Rows are points. Examples show where two turns around zero, p and q, send a point. Write where each new point lands after one turn and then the other. Backwards means that the second turn is done in reverse. Each puzzle has new turns, and all numbers are rounded.
(in the rows, 128 means zero)

Turn p:
[126 166] => [137 165]
[164  69] => [146  61]
[122 141] => [126 142]
[100 136] => [103 144]
Turn q:
[129  84] => [ 86 116]
[109 105] => [101 140]
[119 189] => [185 153]
[155 134] => [141 104]
Where do these land?
p, then q: [159  89] => [88 98]
p, then q: [119 151] => [151 137]
p, then q: [147 147] => [147 109]
q, then p: [ 66 103] => [104 190]
p, then q: [150 150] => [150 106]

Turn p:
[139 129 121] => [136 118 126]
[152 150  78] => [159  99  86]
[122 141 165] => [135 159 152]
[ 58 121  86] => [ 73 145  69]
[148  89 147] => [114 103 167]
[149 137 170] => [150 142 168]
Turn q:
[123 100 153] => [125  90 132]
[148 143  75] => [135 173  91]
[158 154 111] => [157 159 120]
[ 83 114 174] => [ 96  88 169]
Where do these land?
q, then p: [ 96 139  91] => [124 164  94]
p, then q: [157 139 150] => [162 113 136]
q, then p: [148 103 151] => [117  94 145]
p, then q backwards: [167  94 103] => [126  87 168]
p, then q backwards: [ 71 165 145] => [126 165  69]

Turn p:
[133 131  80 158] => [177 118 107 110]
[153 102 144  96] => [110 110 172 131]
[136 154 150 110] => [117 158 145 145]
[ 87 151 151 117] => [ 92 162 107 124]
[103 140 140 205] => [141 120  54 163]
[157  90 103  82] => [132 100 184  95]
Turn q:
[121 152 127  69] => [146 145 107  73]
[118 134 135 127] => [120 137 129 123]
[154  46 165 153] => [ 87  45 147 148]
[104 133 120 135] => [117 147 116 137]
[144 156 153 114] => [138 138 157  99]
[126 148  67 170] => [161 157 112 189]
Where do these land?
q, then p: [ 93 129 166  90] => [ 97 161 137  83]
p, then q: [177 100 124 126] => [103  86 157 129]
p, then q: [103  96 102 193] => [162  83  78 158]
q, then p: [122 145 150 130] => [109 148 128 134]
p, then q: [144 170  97 101] => [156 142 167  93]
